Each row of a before or after table is a point. The points were changed in one or more steps. Then noise was added and the rows were shuffled. The steps act on columns, c1 being the first. Name the steps. A step turns or swaps two columns, mirrors them in a line or flattens them onto one, adds a multiple of one to another, or multiplies or shifts one. Angles are multiples of 10 degrees, from the lower column toward the higher: turns from -170 to 170, lines from 10 to 170 but not 90. Use the fewest steps. Two steps may share a column if one is a turn and the other turns, adds or multiplies; they go together, in the order done. Otherwise the lowest column goes first.
In the rows, zero is written as 128.

Before (14 x 3):
[[ 96 105 144]
 [147 143  73]
 [106 160 123]
 [115 179 104]
 [129 148  89]
 [106 136 122]
 [ 96 169 105]
 [143 141 137]
 [ 97  93 155]
 [129 102 140]
 [134 192  97]
 [106 122 130]
 [ 87 137 154]
 [132 196 155]]
After (14 x 3):
[[106  98 145]
 [147 129  89]
 [171  98 104]
 [193 135  98]
 [191 131 155]
 [137  88 155]
 [ 95  96 154]
 [136 106 123]
 [159 106 126]
 [179 116 105]
 [100 128 140]
 [141 140 139]
 [143 148  74]
 [123 107 130]]
Steps: swap c1 and c2

Before:
[[104 130 164 115 144 112]
 [ 95 149 115  83  69 169]
 [134 114 146 140 163 133]
 [142 132 129 163 113 103]
 [151  88 153 118 141 108]
 [111 169 118 138  87 149]
 [100 164  73 106  99 146]
 [131 115 150 143 138 152]
 [107 166  79 108  93 160]
 [101  71 147 147 148 119]]
After (10 x 6):
[[141  69 129 131 165  87]
 [110 110 117 162 151 162]
 [ 99 104  72 162 119 158]
 [101  14 145 102 138 112]
 [109 106  78 168 121 179]
 [102  72 162 115 110 102]
 [ 93  89 116 200 106 191]
 [151  28 154 119 117  97]
 [129  57 150 114 140 166]
 [133  51 146  91 127 137]]
Steps: shift c2 by -60; turn c4 and c5 by 110 degrees; multiply c6 by 1.6

Before, 12 rows:
[[117 141 140 151 118 135 101 116 108]
 [ 99 113 128 125 120 122 170 134 145]
 [145 112 136 105 118 132 109 148 100]
 [118 113 171 110 137 146 122 113 136]
 [112 114 169 117 116 138 111 249 117]
 [106 124 142 111 118 158 174 121 132]
 [146 149 128 114 178 135  98 118 127]
 [110 134 136 156 154 148 100 113 120]
 [ 90 131 134  97 122 101 144 148 128]
 [172 180 145  96 118  79  98 188 119]
 [154 111 140 118 123 144  97 122 146]
 [111 144 129 115 121 148  97 143 130]]
After:
[[120 115 168 117  65 140 110 248 109]
 [143 148 126 113 127 137  99 117 135]
 [115 112 175 108  87 146 124 113 129]
 [ 94 130 135  97  70 102 143 147 108]
 [105 122 142 113  68 158 174 121 121]
 [142 111 141 114  71 142  96 123 157]
 [158 112 136 106  67 131 107 148 112]
 [116 133 138 156 103 149 100 113 110]
 [127 140 139 152  68 135 100 115 105]
 [ 93 114 127 126  70 123 169 133 127]
 [172 179 145  95  68  78 101 188 141]
 [112 145 132 116  69 150  97 141 123]]
Steps: turn c1 and c9 by 30 degrees; shift c5 by -50

Before (14 x 14):
[[101 160 125 120 180 136  59 135 131 128 140 140 126  95]
 [131 135 149 105 161  96 136 111 147  97 114 180 115 108]
 [ 82 163  83 108 188 136 128 130 150 134 111 113 113 154]
 [ 86 136  98 133 198 139  82 149 142 145 180 173 123 132]
 [133 126 126 116 134  83 127 167 132  97 132 147 121  98]
 [108 123 167 150 164  92 109 125 121  73 181 137 125 102]
 [143 130 106  83 120 134 132 100 145 123 150 144 108 101]
 [116 109  70 110 134 124 158  94 148 115  94 149 142  70]
 [144  66  81  90 146 146 118  97 186 147  94 126 113  93]
 [ 91 146 136 155 177 167 103 155 107 141 140 151 118 137]
 [137 133 135 128 175 128  71 141 115  73 165 160 155 141]
 [145  84  75  66 155 106 155  84 121 152  93 131 111  84]
 [140 127 134 142 110  55 121  98 126 106 124 156 130 116]
 [ 79 105 152 108 140 121  67 138 116  90 163 168 134 123]]
After, 14 rows:
[[102 220 125 121 180 136 135  58 137 124 139 139 126 159]
 [ 90 206 136 156 177 168 156 103 146 119 141 150 139 112]
 [140 188 134 141 110  53  98 121 133 129 123 157 105 140]
 [131 196 151 105 161  95 111 136 117 114 114 182  97 152]
 [116 169  71 110 134 124  94 158 129 141  94 149 115 189]
 [ 83 223  84 107 188 137 131 129 100 112 111 113 135 110]
 [ 79 165 152 109 139 121 139  67 141 133 163 167  89 129]
 [144 144  75  66 155 105  84 155 150 111  93 132 152 168]
 [108 184 168 150 163  92 124 109 144 124 182 136  73 150]
 [137 193 136 128 174 127 142  72 135 155 166 160  72 112]
 [ 86 196  98 133 197 139 148  82 113 122 180 173 144 129]
 [133 187 127 117 134  84 167 126 134 121 130 147  97 158]
 [145 127  81  90 147 148  97 118  85 113  94 126 147 180]
 [142 189 106  83 121 134 100 133 122 108 151 144 123 159]]
Steps: shift c2 by 60; swap c7 and c8; turn c9 and c14 by 160 degrees; swap c10 and c13

Before (12 x 20):
[[148 105 124 131 153 119 130 167 140 141  98 131 125 142 156 172 103 117
  114 123]
 [146 115 125 157 174 121 166 132 111 114 116 132 138 175 116 133 139 119
  136 133]
 [162  92 154 173 144 129 159 151 105 132 128  85 128 136 148 142 109 117
  124 143]
 [133 103 148 143 148 121 169 173 126 127 105 119 154 146 124 100  85 159
  129  85]
 [140 121 205  50  70 177 122  91 165 100 126 137  98 125 116 115  95 160
  113 170]
 [161 114 118 160 136 142 144 163 136 169 106  93  91 163 116 139 151 142
  137 134]
 [151 152 139 138  94 198 100 113 125 129 151 150  92 151 174  97 179 187
   87 181]
 [157 132 184  95 103 174  79 106 138  88 146 123  87 124 111 145 108 196
  122 132]
 [101  98 196  93 100 132  78  70 156  86 113 151 118  83  94  51  76 120
  112 128]
 [126 119 116 126 130 161 139 141 122 148 145  78 123 167 160 164 170 144
  110 118]
 [155 149  91 136 111 153 122 104  82 185 153 120 108 171 166 131 147 170
  119 167]
 [152  91 128 157 163 137 172 126 126 150  93 121 144 115 147 145 136 147
  151 108]]
After, 12 rows:
[[162  91 156 173 144 127 159 153 105 134 130  87 128 138 147 144 158 117
  124 142]
 [151  90 126 158 162 135 171 126 127 150  95 122 144 116 146 146 187 146
  152 106]
 [163 113 117 159 139 142 144 161 135 171 105  92  91 163 116 138 201 143
  136 133]
 [126 121 116 124 132 163 138 142 122 150 144  78 122 165 160 164 221 144
  111 116]
 [154 147  91 138 111 151 125 101  82 185 154 122 107 168 164 132 197 171
  122 166]
 [157 132 184  97 105 174  81 104 137  89 146 124  88 124 112 147 162 197
  124 132]
 [146 115 125 156 174 122 167 133 111 117 115 131 139 174 115 134 191 120
  136 132]
 [149 104 122 132 153 118 131 168 140 140  98 131 125 145 156 173 151 117
  113 123]
 [139 119 205  49  70 178 124  92 167 100 127 138  98 124 117 114 145 161
  112 168]
 [132 102 150 140 147 121 169 173 127 129 106 119 153 149 126  98 135 161
  129  87]
 [101  97 197  94 100 131  78  72 157  86 112 153 118  86  93  52 125 120
  110 127]
 [149 150 139 138  94 198 100 114 124 130 153 150  91 153 175  98 228 187
   88 182]]
Steps: shift c17 by 50

Before:
[[167 129 122 119 166 117 165 154 151 159  94 145 143 104 114 114  99  98
  118 159 133 150 139 134 148 139 119 114  99 118 145 160]
 [172 130 166 137 126 150 124 106 102 120 159 158 100  88 119 152 147 140
  120 151 127 102 139 140 174 133 152 156 126 117 128 109]
 [166 143 108 112 116 115 104  91 126 154  92 111 108  94 114  96 116 162
  144 118 159 156  99 145 131 140 144 154  96 147  91 128]
 [132  86 104 129 149 112 155 108 137 101 130 131 120 106 136 152 157 126
   92 116 136 141 133 172 160 130 143 148 127 127 150 111]
 [153  84 118 158 115 119 109 137  94 144 120 155 130 149 151 138 103 119
   84 152 133 127 157 169 165 122 121 136 142 128 125 143]
 [115 118 123 118 106 130 148 142  93 126 160 166 168 113 172 114 126 106
  149  98 133 137 111 131 164  97 135 130 114  93 155 161]
 [129 134 135 162 174 105 134 140  98 140 101 119 163 152 152 100 132 161
  112 118 102 133 153 152 132 126  85 117 152 109  90 110]
 [131 120 151 126 106 120 146 121  94 116 158 161 101 129 122 106  97 119
  151 116 102 162 112 109 120  93 109 122 144 123 143 111]
 [159 124 115 118 108 123 107 117 114 158 163 106 101 150 148 121 139 155
  146 145 107 151 119 135 123 116 120 152 130 111 107 158]
 [138 103 157 120 113  92 104 158 115 156 127 142 136 106 108 126 151 141
  100 158 132 110 124 177 157 114  94 152  92  99 145 129]
 [136  84 102 106 155 138 128 123 145 131 136 123 121 111 139  96 152 151
  131 150 157 122 108 148 141 111 147 113 119 117  96 145]
 [167 123 101 106 172 140 111 131 101 128 145 105 111 116 115 132 107 157
  112 108 154 158  98 121 126 142 143 141 138 108 141 151]
 [171 134 155 151 159  89 161 112 117 148  96 116 154 112 148 112 110 159
  136 122 149 107 116 154 146 150  96 112 140  92 119 128]
 [127 146 114 100 162 144 100 139  85 132 161 107 102 143 110 100 165 133
   93 132 130 133 147 119 117 102  85 112 121 145 155 133]]
After (14 x 32):
[[208 126 119 120 163 117 165 154 153 160  93 144 173  72 113 125  97  98
  121 157 133 151 138 114 148 139 121 112  96 119 145 161]
 [191 127 110 117 109 123 105 119 117 158 163 106  48 181 150 109 139 153
  147 144 108 149 117 113 122 117 120 144 131 110 105 157]
 [132 133 135 163 173 104 134 138  99 140  98 120 230 189 152 112 136 159
  113 116 104 133 155 144 133 123  83 105 152 110  90 112]
 [148  87 100 106 154 139 129 126 145 132 136 125 109  85 140 105 155 153
  129 147 159 121 109 146 143 113 150  99 118 118  97 145]
 [132  89 102 129 151 112 153 107 139 101 128 129 107  73 136 134 156 123
   94 115 135 143 131 191 159 131 143 155 128 127 147 112]
 [151 101 156 119 116  94 107 158 114 160 127 142 152  72 106 113 152 143
  100 159 130 112 127 156 157 110  93 148  92  99 145 131]
 [216 131 166 134 127 149 123 106 102 123 160 159  45  30 119 136 149 140
  120 150 128 102 141 146 177 135 151 163 125 117 131 112]
 [206 124 101 106 173 140 114 132  97 128 148 105  76 100 115 120 106 154
  114 105 152 159  98 121 129 140 143 141 141 105 142 149]
 [126 147 115 101 164 144 100 143  87 133 163 108  50 167 112 114 166 132
   96 132 129 132 143 120 117 101  84 103 123 145 157 133]
 [213 134 154 152 158  88 160 113 120 148  95 119 208  91 146 120 112 159
  137 121 149 105 117 141 146 151  92 105 139  91 119 130]
 [204 144 106 114 116 116 105  89 122 157  92 110  68  43 114  87 116 161
  142 117 162 156 101 123 131 139 144 132  97 146  88 127]
 [134 123 151 129 105 118 145 121  94 116 161 162  46 129 124 111  98 118
  151 118 104 163 115 119 123  91 112 115 142 124 145 109]
 [101 117 125 119 105 132 150 142  96 124 162 164 249  91 171 119 123 102
  146  99 131 135 107 135 164  96 135 125 113  94 155 161]
 [177  85 118 159 112 117 112 139  96 145 119 156 137 182 150 129 102 118
   85 148 134 126 159 158 166 119 122 142 141 126 125 145]]
Steps: multiply c1 by 2; add -0.7 times c10 to c24; multiply c13 by 3; multiply c14 by 2.5; turn c16 and c28 by 30 degrees

Before (10 x 64):
[[167  78 150 121 154  84  96 115 121  91 155 136 161 114 180 162 140 105
  145 116 150 102  85 141  92 122 152 152 162 159 117 166 136 140 150  77
   94  87 123 108 157 140 139 100 122 138 123 126 123 138 179 161 150 123
  188 158 119 145 200  99 108 114 111 124]
 [ 97 101 103 164 137 119 131 143 150 175 125 128 114 154 137 127 108 180
  110  83 102 108 111  80 131 102 118 181 136 139 159 122 153 134 143 166
  155 167 185 182 172 101 137 161 141 162 137 160 117  94 149 142  69  85
  144  81 141 160  99 156 152 136 110 135]
 [146 148 104 168 151 142 138 159 139 158 104 122 122 126 154 172 120 130
  165 111 149 133 131  91  82 122 145 152 113 127 100 132 167 147 123 133
  106  84 142 110  90  97 127 143 130 149 127 143 128 158 177 146 124 135
  147 145 128 156 168 158 135 137 117 129]
 [136 144 115 109 150 131 137 141 121 139  84 115 152 106 122 128  87 115
  148 144  86 141 138 112 127 118 155 128  92 147 150 172 140  59 130 137
  124 101 110 131 133 115 175 114 110 135 122 121 113 148 142 182 128 113
  100 143 131 138 114 120 119 140 169 147]
 [159 134 104 119 130 117 103 106 134  63 147  83  86 135 104 116 139  97
  151 122 186 153 144 143 137 100 116 129 107  84 111 101 145 188 101 156
  155  84 118  85 123 151 145 118  94 117 141 107 137 125 118 132 153 167
  178 154 105 118 131 111  97 110 165 134]
 [153  93 129 175  96  90 159 111 117 122 118  98 151 170 136 123 142 128
  159 112 113 137 101 133  94 127 175 147 133 145 158 125 138 101 160 127
   87 144 100 108 185 112 121  93 136 184 128 176  77  94 104  89 169 182
  132  93 133 153 132 128 141  49 130 131]
 [137 175 157 135 152 114 146 131 116 167 108  92 101 116 126 111 161 132
  156  98 124 129 157  93  77 139 144 158  67 129 121 130 102 140 135 139
  132 124 162 123 168 174 168 118 104  95 144 137 120  67 141 104 118 114
  120 100 150 121 122 101 156 146  81 137]
 [159 118 133 139 133  88 104 123 135 160 137 156  99  99 140 142 118 159
  123 116 102  66  72 148 118 176 107 149  76 113 113  98 128 132 122 113
   83 108 131 120 172  98 133  90  75  96 128 147 130 119 112 133 202 126
  116 141 104 149 109 103 138 121 115 145]
 [121 105 159 157 163 137 101 114 110 137 143 124 123 155 116 139 125 161
  135 113 144 176  74 158 123 147 100 116 143 124 124 121 146 126 153  89
  132 139  83 108 110 114 114  90 169 152 131 154  97 124 100 135 119 166
  165 150 125 137 101 148 115 171 100 116]
 [167 152 123 136 185 147 107 138 140 161 108 119 110  71 137 131 123  92
  116  86 123 106 122 123 133 130 102 115 141 102 109 122 107 120  93 123
  148 170 115  98 147 134 161 111 159 109  73 120 132 133  91 117 106 128
  107 157  85 137  94 151 114  76 117  76]]
After:
[[ 98 101 101 218 133 120 131 145 154 175 127 125 110 153 134 120 109 178
  109  85 102  77 113   9 134 102 117 182 138 134 161 124 152 131  87 168
  159 168 183 171 172 102 141 165 136 161 138 160 113  95 150 144  68  84
  142 105 141 158 100 155 150 135 109 132]
 [152  97 126 245  96  90 162 112 117 122 119  99 153 175 136 113 144 130
  158 112 111  92 104 144  89 134 175 147 137 138 159 126 133  99 160 127
   88 142  99 148 184 112 119  95 134 188 129 174  73  91 106  77 169 183
  131 135 137 150 130 127 142  47 129 133]
 [138 171 155 147 153 111 145 129 118 167 111  91 101 119 125 117 158 131
  153  98 120  99 156  42  83 137 143 161  65 122 121 126 105 138 135 136
  130 125 163 130 166 174 174 115 104  95 143 135 118  68 143 100 116 111
  120 132 152 122 120 104 160 144  79 138]
 [138 140 117  80 151 133 136 140 123 134  84 112 150 102 122 115  87 115
  155 146  88 145 133  86 130 119 155 129  94 142 152 179 140  58 128 137
  125  96 111 136 134 114 178 119 109 134 122 121 112 150 136 201 129 116
  102 139 133 141 116 125 115 137 170 147]
 [169 154 121 146 184 149 105 141 136 164 105 118 108  69 135 148 126  93
  113  85 118 159 123 111 134 128 101 116 140 113 107 126 106 124 136 123
  148 170 114  82 149 129 157 108 159 107  76 118 134 132  91 114 105 124
  107 101  85 136  98 154 113  78 119  76]
 [169  73 153 109 151  85  97 116 121  91 156 139 165 114 179 139 141 103
  145 116 150 155  81 163  94 122 151 149 165 171 118 165 136 142 156  77
   96  88 124 137 160 142 136  99 125 140 125 124 120 142 180 176 152 126
  186 106 118 147 200 101 104 113 115 123]
 [161 117 135 151 134  91 103 124 134 162 139 154  98 103 140 149 114 160
  124 118 103 141  71 175 118 178 106 152  76 126 111  96 131 131 133 115
   84 109 133 115 176  96 131  93  74  94 129 147 131 118 109 135 206 126
  116  62 107 151 111 101 140 122 111 146]
 [142 147 105 227 149 143 133 159 142 157 104 127 118 124 155 163 119 131
  169 108 149 147 131  33  80 124 145 154 113 158 102 131 172 149 138 131
  107  82 141 112  91  95 126 140 129 151 129 140 125 158 179 150 127 138
  150 132 124 155 172 161 137 142 117 131]
 [157 135 105 105 130 113 104 106 134  63 148  82  86 134 102 147 138  92
  148 118 185 151 144 164 135  99 116 131 110  91 109 102 144 190 155 160
  152  89 120  85 125 150 145 118  93 118 138 105 134 123 118 137 149 168
  180 156 111 116 135 113  98 106 162 133]
 [119 102 159 202 160 135  98 116 115 137 143 125 118 154 115 139 125 161
  139 121 144 155  75 202 120 146 102 114 143 134 122 121 146 124 161  91
  131 139  82 142 110 110 113  88 175 149 132 157  95 124  99 137 119 166
  164 175 124 139 103 147 112 173 100 115]]
Steps: multiply c4 by 2.5; turn c16 and c30 by 40 degrees; swap c22 and c56; multiply c24 by 2.5; turn c35 and c40 by 60 degrees; multiply c52 by 1.3

Before (8 x 64):
[[117 100 121 161 110  94 139 129  98 151 101 157  83 184 108 138 123 135
  105  63 127 132 170 142 139 109  97 134 118 100 114 150 183 114 135  86
   89  93 109 186  87 136 173  98 156 178  79 110 145 140 138 120 109 116
   80 151 151 130 113  88 154 140  99 125]
 [154  99 141  85 141 145 182 123 130 101 105 131 105 122 121  91 152 135
  152 131 120 176  79 164 125 135 119 116  62 112 163 123 118 171 138 137
   91 138 162 115 131 124 145 103 196 113  99 145 133 111 162 167 106 119
  112 143 102 141 132 112 124 190 113 147]
 [177 154 166  90 126 151 179 130  68 145  64 118 149 177 104 110 198 108
  144 141 104 127  70  98 133 169 137 113  95  93 197 142 109  64 109 148
  126 155 127  56  82 112 144 106  93  92 138  82  97 118 179 156 102 156
  133  78 123 117 121 114 106 150 137 157]
 [150 125 114 115 104  87 140 127 125 106 159  73 133 152 111  83 136 143
  121 108 131 124  98 165 175 107 155 149 156  92 106 120 149  98 129 160
  159 104 129 120 158  95  91 122 169  93 112 155 113 161 163 144 151 120
  100 108 166 101 160 151 157 144 137 108]
 [135 116 153 107 149 116 159 119  91 151 140 153 116 141 164 162 157 123
  122 140 112 131  93 172 148 107 128 102 100  87 127 119 121 122 150  96
  123 123 148 124 144  86  82 178 146 174  99 117 134 134 159 141 158 156
  122 156 121 129  94 175 169 152 125 128]
 [ 94 151 147 133 109 133 123  93  82 118  89 123  80 121 141 169 112 155
  159 162 145 165 171 172 147 136 100 183 146 122 144 117 187 134 127  92
  131 127 143 144 121 158 130 122 171 109 127 111 154 104  80 104  75 124
   89  91  92 101 155 191 146 154 107 125]
 [166 179 154 163  93 146 117 152  97 125 157  88  96 134 156  86  86 110
  158 139 147  96 103 130 103  72  94 176 151 122 187 111 165 162 116 123
  118 108 175 131 100 107  97 169  97 122 168 143  92 123  87 119 129 143
   99 113 125 181 118 106 163 191  84 113]
 [156 142 157 145  85 109 119 103 111 144 140 115 163 181 157 156 139 191
  115  97 121 165 108 215 127  73 119 111  87  89 122 134  98  92 104 131
  121 131 114 122 180  78 119 128 161 128 145 124 142 109 173 117 205 160
  120 130 138 134 124 182 133 136 100 108]]
After:
[[177 154 167  90 126 151 180 130  68 146  65 119 150 171 104 110 198 107
  145 141 103 127  69  98 134 144 137 113  96  93 197 142 109  64 108 148
  126 156 112  56  82 112 145 106  93  91 138 122  97 118 178 156 102 156
  133  78 122 117 122 113 106 151 103 157]
 [150 125 115 115 105  86 140 128 125 106 159  74 132 149 110  83 136 142
  120 108 131 123  99 165 175 120 155 149 157  92 107 120 149  98 130 160
  160 104 137 120 158  95  90 122 169  93 112 131 114 160 163 144 151 119
  100 107 166 101 160 152 157 144 111 108]
 [165 179 154 162  93 146 118 153  97 125 158  88  96 149 157  86  86 109
  158 138 147  96 102 130 103 106  95 174 151 122 187 111 165 163 116 123
  119 110 174 132 100 107  97 169  97 122 169 145  93 123  87 119 129 144
  100 113 125 180 119 106 163 191 167 114]
 [135 115 153 108 149 116 159 118  91 151 140 153 116 141 164 161 158 123
  121 140 112 131  94 172 148 120 128 103 101  88 126 119 120 123 150  95
  123 124 142 124 144  87  82 178 146 175  98 133 133 134 159 141 158 156
  121 156 121 129  94 175 170 152 127 127]
 [117 100 121 160 110  93 140 129  97 150 102 156  83 190 108 138 122 135
  105  63 127 131 171 142 140 121  96 133 118 100 113 149 183 113 136  85
   90  93 105 186  88 137 172  98 156 179  79 120 146 140 138 120 108 117
   80 151 150 129 113  88 154 141 136 124]
 [156 142 157 146  85 109 119 103 111 144 139 115 163 188 157 155 139 190
  114  98 121 164 108 215 128 106 119 110  87  89 123 135  97  91 104 131
  121 132 114 121 180  78 120 128 162 127 145 123 141 109 172 117 205 160
  120 130 139 134 123 183 133 135 137 108]
 [ 93 151 146 134 109 133 123  93  82 118  90 123  80 128 140 169 112 155
  159 162 146 165 171 172 148 130 101 183 147 123 144 117 187 135 127  92
  130 128 135 144 121 158 130 122 172 110 127 130 155 104  81 104  75 123
   89  91  92 102 155 191 146 154 150 125]
 [153  98 142  86 141 145 182 123 130 101 105 131 105 129 120  90 152 134
  153 131 121 176  79 164 125 130 119 116  61 112 162 122 118 171 138 137
   90 138 162 115 132 123 145 103 195 114  99 140 133 111 162 167 107 119
  112 143 101 142 132 112 125 189 144 147]]
Steps: mirror c14 and c63 in the line at 170 degrees; multiply c26 by 0.4; flatten c39 and c48 onto the line at 20 degrees
